Each wall is flat, endless, passes through zero and stands at right angles to its row. A trip goes straight from one point to another. Which walls does it cross, in order?
In the rows, zero is written as 128.

Walls:
(1): [114 109  64]
(2): [112  83 138]
(3): [ 48 116 130]
(4): [114 136 137]
(5): [129 137 138]
(6): [141  71 146]
(7): [184 158 143]
(8): [111  95 152]
(9): [144 155 137]
(10): [159 111 124]
Trips:
[148 116 166] to [160 133  98] -> 2, 8, 5, 1, 6
[ 86 130 135] to [121 120 142] -> 1, 6
[ 87 145  81] to [121 112 126] -> 2, 8, 6, 4, 10
[159 157 145] to [145 150 110] -> 1
[117  87 129] to [117 150 175] -> 4, 1, 10, 5, 9, 7, 6, 2
[119 128 150] to [180  92 152] -> 7, 10, 3, 4, 5

Walls:
(1): [ 65 101 108 106 147 148]
(2): [144 138 101 124 165 118]
(3): [103 144 145 140 161 135]
(4): [149 115 139  89  96 124]
(5): [137 147 102 137 156 149]
(6): [ 95 195 141 133 159 106]
(7): [155 112 131 135 113 151]
(8): [ 60 123 157 139 158 107]
Trips:
[180 158 136 144 123 150] to [149 112 133 167 115 112] -> 4, 2, 5
[ 91 147 110 134 119  67] to [119 112 172 154 182  54] -> 1
[123 157 216 151  80 134] to [ 74 144 161 146  94 107] -> 7, 4, 1
[156 145 135 132 114  82] to [124 174 156  69 100 128] -> 2

Walls:
(1): [155  83 163 164 128  98 146 113 152]
(2): [151 165 143  97 146  89 114 110 127]
(3): [103 119  90 114 157 184 121 101 181]
(4): [125  76 115 134  82 127  98  95 115]
(5): [132 149  95 196 113 136 135 106 129]
(6): [122 124 149  85 156 137 173 119 134]
(7): [128  75 124  88 131 152  67 103 169]
(8): [169  92  91  98 124 137 154 132 127]
(9): [207 126 105 101 105 108 126 137  98]
(10): [ 99 126 151 149 140 122 103 146 132]
(11): [ 98 103 146 201  84 158 107 116 145]
Trips:
[139 119 158 169 123  51 146 165 181] to [133 130 156  84 145 106 139 200 150] -> 5, 11, 6, 9, 8, 1
[106 126 213 156 151 160 128 124 119] to [126 160 110 197 111  74  71 124 104] -> 5, 6, 2, 4, 9
[126 130 146 124 115 188  66  97 151] to [122 113 149 126 126 110  80  92 153] -> 5, 2, 1

Walls:
(1): [ 99 142 116 109 181 117 103 146  86  66 112 126]
(2): [133 177 169 156 138  52 130 138 160 185  96 134]
(3): [141  88 109  98 121 134 105 139 127 128 101 114]
(4): [122  87 117 135 166  49 144 151 143  95 167 112]
(5): [ 95 152 138 130 130  83 127  96 137 150 142 109]
(6): [164 179 143 101 145 134 171  72 142 147 141 178]
(7): [138 105 128 153 123 125 141 148 107 119 107 154]
Trips:
[132 140 163 110 147 154 125 151 111 142 121 116] to [ 96 138 182 148 169 150 114 162 142 140 103 101] -> 6, 3, 5
[ 96 138 102 169 180 136 132 159 150 216 109 125] to [119 181  98 161 134 104 131  95 119 110 142 149] -> 6, 1, 4
[106 122 152 112 163 143 123  74 155 104 106 159] to [162 125 136 142  55  95 143 144  65 122 102 132] -> 7, 5, 3, 2, 1, 6

Walls:
(1): [167 118  89 107 117 114 129 154 148 143 100 188 104  85 128 142 127  68]
(2): [116 117  83 152  72 134 128 107 143 142  63 151 124 154 161 117 134 121]
(3): [176  93  89 110 146 153 124  94 139 123 113 173 100 118 123 142  93 131]
(4): [ 95 155 173 116 172 144 109 124 115 158 134 149 126 124 159 128 109 144]
(5): [121 158 157 138 142  63 148 125 143 148 122  88 127 120 132  70 115 107]
(6): [ 74 149 128 157 174 139 126 140 122 115 132  86 156 126 124 137 183 103]
(7): [118 161 158 173  95 118 115 134 160 134 135 147 134 167 123 168 134 122]
Trips:
[113 119 117 143 171  92 112  99 119 179  99 139 156 155 173 141 109  81] to [128 106 114 134  89 191 143 149 139 118 106 152 114 111  76 125  89 119] -> 6, 5, 4, 7
[150 154 129 147 109 112 184 114  52 147 154 113 172  88 153 128 135 110] to [ 95 118 163 176  71 105  92 137 139 143 134  90 105 130 193 154 111 145] -> 4, 7, 2, 6
[ 70 125 107 133 119 216  82 150 122 126 156 174 188 101 164 166 149 135] to [ 98 107 129 153 164 114 142  52 193 142 118  74 118 148 154 165 130 128] -> 3, 5
[116 179 107 147 155 174 118 151 132 172 149 139 104 147 181 148  98  80] to [142 110 123 169 152 130 117 129 138 104 146 104 112 185  86 186 103 144] -> 2, 1, 4

Walls:
(1): [147 105  88  96 189 123 145  65 146 146 135 158  82 171 153 153 169 151
 138 130 120 138 149 103]
(2): [119 107 164 197 164 121 100 167 140 138 109 124 111 154 142 101 170 142
 147 110 102 108  78 148]
(3): [118 124  83 108 118 118 132  88 141 163 169 125 128 130 104 150 123 141
 169 132 126 144 134 156]
(4): [141 145 143 111 126 102 113 105 158 104 166 135 160  72 115 219 131 157
 132  57 117 125 165 179]
(5): [155 124 112 132 137 168 118  71  97 114 133 128 165 147 111  96 106 122
 120  98 123 153 130 157]
(6): [148 157  78  99 145  59 163 138 148 113  80 155 125 178 170 165 122 139
 174 151 143 153 167  90]
(7): [154 183 138  76 161 105 121 192 102 163 118 137 122 126 162 156 136 196
 154 134 113 132 151 158]
Trips:
[148 103 158 159 111 137 102 130  82 163 177 177 131 185 158 153  99 117
 181 146 127 108 131 114] to [142 172 146 125 183 107  94 143 149 119  96 134 140 105 126 128 142 151
 111 156 148  89 117 147] -> 5, 3, 4, 1
[110 115 134 168  80 140  86 129 155 115 149 141 121  96  95 132 118 108
 147 115 153 130 124 126] to [119 173 137  97 188 108 136 103 111 171  37 159 169 109  87 159 161 112
 100 113 123 127  95 124] -> 3, 5, 7, 6, 1
[120 103 167 132 112 127 101 135 169 137  95 111 118 207 118  98 172 151
 120 139 150 138  88 153] to [122 122  73 177 139 129 130  75 128 106 106 120 118 147 145 139 145 148
 153 173 194 146 124 101] -> 6, 3, 5, 2

Walls:
(1): [ 90 134 185 133 146 137 131 145  66  52 163 154 132 114 130 123 134 118
 157  75 114 127 161  63 170 139 146  99 108 151 155 175  74  78 112 186
 110  90 159 117 107 128 102 123  71 195 164 157]
(2): [199 120 123 118 159  75 152 116 106 182 116 163  93 128 150 121 152 113
 118 116 141 203 136 135 117 135 111 117 163 104 156 156 111 151 119 129
 121 203 127 171 178 110  61  98 116  80 100 110]
(3): [ 82 109 136 106 127 140 166  93 163 160 147 126 122 106 193 130 143  99
 135 172 111 157 137 130  46 115 120 101 105 103 146 138 154  65 121 131
 115 157 115  95 157 142 151 126 145 145 102 128]
(4): [157  85  75  83 146 176 103 114  82 136 117 131 131 159 140 159 144 160
 179 144  98 161 134 116 101  93 147 100 157 109  96 147 154 128 133 146
 106 178 110 147  70 104 142  83 150 129 110 103]
(5): [149 129 123 151 144 109 104 121 111  69 108 128  90 105  83 125 106 125
 169 146 175 134 112 142 102 178 133 150  22 127 179 143  77 108 140 119
 109 119 151 140 137 107 143 125  65 122 119 151]
(6): [119 145 115 171 122 120 108 171 131 142 154 120 138 139 102 126 118 137
  95 160 209 169 113 129 127 125 150 146  76 132 135 124 111 116 136  92
 105  91 137 142 155  90 146  92 142 130 138 114]
(7): [151 117 110 150 110 134  98 130 139 143 111 119 108 111  99 125 148 138
 148 132 123 169  91 145 111 190 106  81 175 143 125 179 164 124 129 103
 133 145  92  65 138 138 142  92 143 119 103 145]
Trips:
[126  95 114 178 153 119 146 155 134 159 129 153 116 109 163  94 120 128
 120 145  88 133 102  95 118 142  97  43 115  94 121  72 142  72 105 158
 115 154  93 115  94  97 125 174 126 131 153  91] to [ 64 137 141 162 116 121  77 112 149 145 138 173 157 147 166 156 110 148
 113  93 103 141 117 127 140 118 158 118  83 121  55 141 102 181 139  98
 151 144 123 101 138 131 113 149 115 120 142 102] -> 2, 7, 1, 4, 6, 3
[122 115 164 120 149 121  98 115  72 117 157 148 129  65 144 119  65 149
 103  92 130 147 126 105 136 120 135 190 124 208 135 198 138 138 124 117
 128 103 109 154 109 109 160 116 112 120 140 130] to [161 191 151 113 112 152 159 154 144 101 151 104 137 108 143 152 143 137
 161 126 167 129 119 151 157 128 133 161 103 121 103  91 156 161 120 143
  97 155 149 121 138 128 102  90 131 131 116  91] -> 2, 1
[156 162 157 129  98 165  65  87 143 143 105 157 141 121  93 107  89 199
 165 154 136 158 136 108 165  92  93 148 118 126 173  87 124 115 134  80
 159 169 108 133 128 151 143 129  92 125 135 129] to [111 103 144 141 126 176  52 138 112 146  90 172 166 121 125 118 140 123
 129 134 143 105 126  92 113 102 150 148 141 158 131  92  97 131 127 128
 134 119 123 136 150 124 147 142 152 136  96 120] -> 7, 5

Walls:
(1): [ 44 138 171 141 134 114 149 127  72 157 113 115 121 139 152 169 124  99
 101  96 140  90 200  58 149  94 155 198 138 119  93 187 147 143 135 132
 137  74 171 108 112 140 157 142 127 132 119 111]
(2): [151 102 107 141 111 126 168 113  83 129 213  61 116  99 159 105 169  92
 133 129 147 109 151 162 163 158 141 148  72 145 115 115  86 130 125 114
 139 159  94  84 137 101  80 144  75 101 100 125]
(3): [131 112 167  83 147 131  92  77 154 125 129 135 106  74 124  92 161 136
 110 109  69 165 130 130  97 112  86  85 148 199 131 137  93 112 123 113
 114 114 133 134 119 173  87 155 176 112 184 119]
(4): [116 158  87 111 120 159 161  94  86  83 126 160 198 106 114  85 143 140
 123 142  84 123 126 141 125 104 132 140 112 124 124 176  70 116 115 124
 177 104 109 173 118 114  97 152 114 115 149 174]
(5): [170 176 109 111 157 132 143 115 125 203 133 111 140 132 145 148 149 151
  99 108 162  83 131  83  77 119  98 143  87 123 128 122 152 119 127 118
 100  97 145  94 182 108 107 166 140 121  98 144]
(6): [186 143 122 121 125 144 104 155 163  56  97 131 134  73 118 162 134 123
 121 129 133 127 142  75 138 124 168 158  95 189 129 100 183 182 124 129
 130 115 151 108  89 109 151 143 130 157 133  97]
(7): [157 138 144  98 112  99 128 156 117 177 139 121  72 146 114  95  97  90
 191 112 106 130 152 129 132 131 123 131 143 133 133 118 114 142 118  87
 117 123 119 130 113 197  98 119 131 130 126 151]
(8): [137  92 147 117 168 133 176 123 140 124 125  96 109 141 116 115 153 100
 130 114 100 143 121 137 124 100 161 147 143  96 120  79 108  95 125 101
 122 123 146 126  98  99 106 167 132  58 136 114]
Trips:
[113 172  84 122 134 131  76 134  80 108  96 160 154 174 148 123 117 152
  82 130 153 137 127 108  97 101 128 103 173  82 132 157 130 135 170 101
 147 116 183 142 101  91 129 111 105 156 180 138] to [120 137  98  77 158  77  94 113  97 141 165  99  79 104 135 104 159 140
 158 150 133 164 125 122 123  53 123  74 142 131 139 147 107 103 127  91
 111 102 131 134 129 134 161 121 121 141 206 134] -> 5, 3, 7, 1, 8
[111 148  50 143  84 135 130  83 176 113 118 106  92 125 128 117 130 143
 132 148 183  93 160 120  88 103 187 174 119 105 130 162 125  80 157 126
  62 175 149 115 106 129 163 124 172 119 118  74] to [174 138 110 139 141 103 107 101 141 108 188 109 102  98 112 172 158  49
 132  96 165 131  81 151 110 122 143 134 209 140 149  91 140 101 169  75
 110 123  87  90 145 106 106  90 134 133 144 133] -> 2, 1, 7, 3
[ 67  97 115 146 152 131 106 152 128 141 110  77 143 126 152 126 122 165
 135 160 158 140 149 157 150  98 132 124 157 133 136 153 128 112 118 125
 162 107  93 126 213  91 165 157 130 136  98 129] to [153 152 126 134 156 104 109 112  96 150 182 139  79 158 180 128 187 140
 157 128  70 116 160 141  88 103 146 132 144 116 125 120 163 143 126 146
 181 131 153 118 153 110 124 122 134 115 137 118] -> 8, 7, 3
[ 75 112 111  92 114 125 174 131 127 110 130 135  98 113 136  87 118 127
  85 107 117 138 134  74 130 156 133 151 139 128 126 138 168  62  94  91
 137  80 135 128 103 142 137 182 128 159  65 134] to [112 151 100  85 135 136 136 133 138 143 157 131 126  82 159 100 181 137
 120  60 128 120 115 121 129 137 112 171  89 121 152  91 145 111  99 173
 149 147 107 161 110  99 109 142 134 129 159 109] -> 2, 7, 1
[118 112 136 203 117 152 119  84  96  64 132 108 134 158  94 136 134 118
 135 183 113 125 153 194 104 164 131 122 152 142 140 129  94  91 139 119
 141 148  99 111 131 112 117  79 136 141  80 131] to [168  97 118 124 105 168  89 139 177  98 127 115 116  93 101 128 162 133
 154 146  84 124 111  93  85 118 137 199 123 123 146 153  81 144 141 163
 191 142 204 156 120 121 189 109  87 162 179 130] -> 6, 2, 3
[ 99 155 128 148 145 104 164 115 139  98 124 142 186 130 157  91 129 141
  99 135 120 112 109 150 135 157 137 103 116 160 128 109 127 176 147 135
 169 123 153  88 113  84 111 115 111 109 126 116] to [ 98 147 122 131 152 131 134 131 171 143 108 175  89 111 183 107  99 136
 151 140 146 127 129 125  97 114 138 134 154  78 104 132  75 135 196 156
  88 127 142 157 163  77 111 160 130 120 129 138] -> 8, 5, 6, 2, 1
